Each row of a before or after table is a point. The points were changed in one or more steps. Then noise was added and the rows were shuffled. The steps act on columns, c1 being the first. Write out the steps. A step turns or swaps two columns, mirrors them in a line or flattens them onto one, adds a multiple of one to another, or multiplies or shifts one. Angles are multiples of 10 degrees, from the lower column toward the higher: turns from -170 to 170, lines from 10 to 170 but not 90. Use the fewest steps. Two steps may share a column if one is a turn and the other turns, adds or multiplies; they go together, in the order done. Otherwise the lowest column goes first.

Before (11 x 3):
[[ 0.15 -0.41  0.10]
 [ 0.48 -0.44  0.45]
 [ 0.12 -0.11  0.35]
 [-0.81 -0.24  0.34]
 [-0.19 -0.17  0.12]
 [ 0.07  0.34 -0.20]
 [ 0.14  0.11  0.16]
 [-0.40 -0.47  0.30]
 [ 0.01  0.57 -0.02]
 [-0.30 -0.40 -0.11]
 [-0.65  0.35 -0.24]]
After (11 x 3):
[[-0.66  0.69 -0.23]
 [ 0.03  0.62 -0.02]
 [ 0.13 -0.64  0.34]
 [-0.82 -0.74  0.33]
 [-0.17 -0.31  0.16]
 [-0.31 -0.24 -0.10]
 [ 0.06  0.64 -0.21]
 [ 0.48 -1.10  0.46]
 [-0.38 -0.91  0.30]
 [ 0.18 -0.58  0.10]
 [ 0.15 -0.14  0.20]]
Steps: add -1.5 times c3 to c2

Before (8 x 8):
[[ 0.12  0.27 -0.32  0.46 -0.08 -0.31  0.58  0.60]
 [ 0.56  0.20 -0.43  0.05 -0.37  0.26  0.33 -0.29]
 [-0.53  0.18 -0.38  0.42 -0.37  0.23  0.30  0.25]
 [-0.40  0.39  0.33  0.22 -0.59 -0.06  0.44  0.73]
 [ 0.97 -1.05 -0.60 -0.21 -0.02 -0.64  0.13 -0.30]
 [-0.39  0.73 -0.30  0.16 -0.53 -0.02 -0.12  0.69]
 [-0.29  0.55  0.10  0.58 -0.30 -0.29  0.11  0.16]
 [ 0.10 -0.02 -0.54 -0.54  0.03 -0.37  0.34 -0.29]]
After (8 x 8):
[[ 0.21 -0.02  0.05 -0.53 -0.55 -0.19 -0.45  0.21]
 [-0.03  0.55 -0.31  0.58  0.10 -0.01 -0.32 -0.26]
 [-0.48  0.38 -0.60  0.22  0.33 -0.38 -0.21 -0.61]
 [-0.03  0.17 -0.37  0.43 -0.36 -0.35  0.13 -0.44]
 [-0.47  0.73 -0.52  0.13 -0.31  0.11  0.04 -0.57]
 [ 0.05  0.20 -0.38  0.06 -0.44 -0.40  0.13  0.49]
 [-0.56  0.26 -0.08  0.48 -0.32 -0.43 -0.50 -0.23]
 [-0.08 -1.04 -0.02 -0.23 -0.61  0.09 -0.66  0.73]]
Steps: multiply c1 by 0.7; turn c1 and c8 by 120 degrees; swap c3 and c5; turn c6 and c7 by 110 degrees

Before (11 x 11):
[[ 0.28 -0.67 -0.65 -0.16 -0.61 -0.06  0.41 -0.13 -0.14 -0.38 -0.50]
 [ 0.04 -0.73 -0.52 -0.49  0.22  0.09 -0.16 -0.09  0.10  0.19 -0.22]
 [ 0.62 -0.12  0.00  0.27  1.16  0.10  0.12 -0.35  0.12 -0.26 -0.18]
 [ 0.07  0.42 -0.19  0.15 -0.81 -0.15  0.16  0.06  0.16  0.35  0.24]
 [ 0.49 -0.33 -0.24  0.54  0.52  0.41 -0.17  0.13 -0.37 -0.06  0.00]
 [ 0.14 -0.99 -0.39 -0.39 -0.43 -0.63  0.49  0.40 -0.37  0.05 -0.33]
 [-0.04  0.28  0.26  0.20 -0.76 -0.30 -0.50 -0.17 -0.12  0.05 -0.06]
 [ 0.71  0.31 -0.34 -0.23 -0.72 -0.48 -0.26 -0.24 -0.37  0.24  0.18]
 [ 0.51 -0.50  0.00  0.86  0.71  0.23 -0.01 -0.67  0.05  0.27 -0.01]
 [-0.50  0.24 -0.13 -0.23 -1.00 -0.37 -0.15 -0.35 -0.31 -0.02  0.79]
 [-0.08 -0.14 -0.52 -0.51 -0.19 -0.22  0.27 -0.17 -0.66  0.31 -0.47]]
After (11 x 11):
[[ 0.41  0.69  0.32 -0.25 -0.69 -0.52 -0.28  0.33  0.37 -0.08  0.15]
 [ 0.03 -0.18  0.05 -0.52 -0.24 -0.58  0.23  0.35  0.22 -0.10 -0.46]
 [ 0.59  0.10 -0.50  0.56  0.52 -0.07 -0.18 -0.12 -0.23 -0.04  0.03]
 [-0.22  0.34  0.06  0.09 -0.83 -0.25  0.10  0.25  0.50 -0.30  0.25]
 [ 0.56  0.24 -0.13  0.31  1.11  0.06  0.13  0.12  0.04  0.45 -0.21]
 [-0.18  0.17  0.35  0.16 -0.78  0.17 -0.49  0.15 -0.32  0.08 -0.06]
 [ 0.73 -0.67  0.34 -0.44 -0.44 -0.59  0.47 -0.32  0.53 -0.32 -0.38]
 [ 0.46 -0.51 -0.25 -0.48  0.12 -0.42 -0.14  0.24  0.79 -0.06 -0.26]
 [ 0.64 -0.37 -0.24 -0.14 -0.64 -0.65  0.40 -0.21  0.80  0.38 -0.59]
 [-0.51 -0.16  0.30 -0.25 -1.00 -0.32 -0.14  0.25  0.13  0.28  0.83]
 [ 0.71 -0.01 -0.15  0.86  0.73  0.04 -0.03  0.71 -0.08  0.25 -0.04]]
Steps: turn c1 and c2 by 40 degrees; turn c3 and c6 by 70 degrees; add -1.5 times c6 to c9; turn c8 and c10 by -140 degrees
